Each point is reached from the start by the listed moves, each made 0, 1 or 2 times, or once backwards (-1), plus a little noise. Say if it took an odd or an even number of moves. Then give how often each move was made.

Moves:
(1): [0.40 0.12 0.06]
(2): [-0.12  0.38  0.11]
Start: [-0.03  0.09 -0.09]
Points:
[ 0.48 -0.15 -0.11] -> even (1, -1)
[-0.69  0.71  0.06] -> odd (-1, 2)
[0.53 1.09 0.24] -> even (2, 2)

Moves:
(1): [ 0.50  0.05  0.01 -0.01 -0.01 -0.22 -0.06  0.12]
(2): [-0.04  0.36 -0.13  0.04  0.10 -0.02  0.00 -0.10]
(3): [ 0.02  0.10  0.27  0.10  0.03  0.07 -0.13  0.11]
(4): [ 0.00 -0.03  0.02  0.50 -0.04  0.01  0.16 -0.03]
(5): [-0.04 -0.16  0.02  0.06  0.49  0.03 -0.05 -0.19]
(6): [ 0.15  0.04 -0.11  0.00  0.01  0.40  0.08  0.21]
(7): [ 0.01  0.16  0.14 -0.14  0.09 -0.01  0.47 -0.07]
(8): [-0.15  0.06 -0.07  0.06  0.14 -0.06  0.04  0.38]
Start: [-0.02 -0.05  0.17 -0.21 -0.03  0.32 -0.07  0.15]
Points:
[ 0.89  0.98  0.59  0.64 -0.16 -0.11  1.03  0.76] -> even (2, 1, 1, 2, -1, 0, 2, 1)
[ 1.40 -0.22 -0.31  0.75 -0.35  0.71 -0.10  0.36] -> odd (2, 0, -1, 2, 0, 2, -1, -1)
[-0.87  0.66  0.24  1.03  0.22  0.15  0.14  0.04] -> even (-1, 2, 1, 2, 0, -1, 0, 1)
[ 1.09  0.70  0.13  0.06 -0.10  0.56  1.20  1.57] -> even (2, 0, 0, 1, -1, 2, 2, 2)

Moves:
(1): [ 0.62  0.05  0.04 -0.01 -0.03  0.18  0.07  0.07 -0.12  0.01 -0.03  0.04
 -0.12  0.05  0.01 -0.02 -0.16  0.00]
(2): [ 0.00  0.63  0.17 -0.15 -0.02  0.07  0.03  0.08  0.04  0.11 -0.04  0.02
  0.18 -0.05 -0.23  0.15  0.07  0.00]
(3): [-0.01 -0.19  0.49 -0.01 -0.05  0.03  0.00  0.06  0.08  0.10 -0.02  0.08
 -0.01  0.03  0.13 -0.02  0.14 -0.02]
(4): [-0.08  0.09  0.02  0.63  0.04  0.09  0.00 -0.10 -0.24  0.13 -0.04  0.04
  0.08  0.01 -0.05  0.12  0.15  0.07]
(5): [ 0.07 -0.01  0.17 -0.02  0.53  0.02 -0.21  0.16 -0.12  0.00 -0.15 -0.09
  0.07 -0.08 -0.01 -0.01 -0.05  0.09]
(6): [-0.30  0.05  0.05  0.09 -0.08  0.59  0.02  0.07  0.09 -0.01 -0.01  0.10
 -0.14 -0.05 -0.10 -0.10 -0.27  0.03]
(7): [-0.09 -0.10 -0.01  0.16  0.31  0.02  0.69 -0.02  0.02 -0.11  0.07  0.07
  0.12  0.06  0.00 -0.07 -0.14 -0.18]
(8): [-0.11 -0.03 -0.09  0.21 -0.11 -0.09 -0.11  0.61 -0.01  0.01 -0.09  0.12
 -0.17 -0.12  0.05 -0.23  0.09  0.08]
(9): [ 0.12  0.07 -0.06  0.04  0.20  0.05 -0.12  0.00  0.49 -0.16 -0.16  0.29
 -0.08 -0.05 -0.14 -0.03 -0.03 -0.02]
(10): [-0.08 -0.03 -0.25  0.01  0.24  0.02  0.07  0.00  0.09  0.69  0.14 -0.11
 -0.07 -0.10 -0.02  0.04 -0.01  0.07]
(11): [ 0.08  0.07  0.07  0.11  0.04  0.06 -0.08  0.06  0.05 -0.12  0.55  0.03
 -0.13 -0.22 -0.13  0.20  0.04 -0.07]
(12): [-0.13  0.02 -0.09 -0.09  0.04 -0.20  0.05 -0.03 -0.17  0.00  0.02  0.67
  0.01 -0.07  0.06  0.01 -0.17 -0.01]
(13): [ 0.10 -0.04  0.03 -0.04 -0.17  0.14 -0.12  0.07  0.25  0.02  0.14  0.08
  0.69  0.21  0.07 -0.04 -0.07  0.10]
(14): [ 0.01  0.00 -0.04  0.04  0.24  0.02 -0.04  0.15  0.07  0.00  0.09  0.12
 -0.10  0.54  0.11  0.05  0.06  0.01]
(15): [ 0.16  0.34 -0.06  0.05 -0.08  0.01  0.16 -0.08  0.07 -0.20  0.12  0.11
 -0.12 -0.11  0.74 -0.09 -0.12  0.18]
(16): [-0.09  0.02 -0.08 -0.01 -0.04  0.12  0.03  0.14  0.08  0.00 -0.22 -0.03
  0.03 -0.01  0.17  0.52 -0.11 -0.19]
(17): [ 0.09 -0.22 -0.17 -0.27  0.18  0.27 -0.01  0.01 -0.04 -0.17  0.11  0.08
 -0.06 -0.08  0.08  0.17  0.69 -0.10]
(18): [ 0.06  0.00  0.07 -0.07 -0.03 -0.08  0.19  0.16  0.03  0.03  0.02  0.01
 -0.03 -0.13 -0.14  0.16 -0.14  0.71]
Start: [ 0.12  0.15 -0.55 -0.16 -0.29 -0.25  0.07 -0.15  0.38 -0.07  0.13  0.12
 -0.33  0.33  0.06 -0.31  0.56  0.18]
Points:
[-0.28  1.15  0.66 -0.63  1.63 -0.37 -0.28  1.29  1.54  0.79  0.53 -0.49
 -0.98  0.33 -1.51  1.16  0.19  1.24] -> even (-1, 2, 1, -1, 2, 0, 0, 0, 1, 1, 2, -1, -1, 2, -1, 1, -1, 2)
[-0.97  1.67 -0.64  0.57  1.28  0.31  1.24  0.13  0.83  0.67  0.98  0.67
 -0.21 -1.19  1.15  0.55 -1.02 -0.63] -> odd (-1, 1, 0, 0, 2, 1, 2, 0, 0, 2, 2, 1, 0, -1, 2, 2, -1, -1)
[ 1.66 -0.65 -1.52  0.33  1.33  0.23 -0.16  1.38  0.74  0.03 -0.33 -0.18
 -0.18  0.31  0.62 -0.47  1.04 -0.57] -> odd (2, -1, -1, 0, 2, -1, 1, 2, 1, 1, 0, -1, 1, 0, 0, 1, 1, -1)
[ 0.71  0.20 -0.60 -1.48  1.26  1.14  0.43  0.22  0.21  0.08 -0.10  0.81
 -0.70  1.11  2.59  0.76  0.77  0.13] -> odd (1, 0, 1, -1, 2, 1, 0, -1, -1, 1, -1, 1, 0, 2, 2, 2, 2, 0)
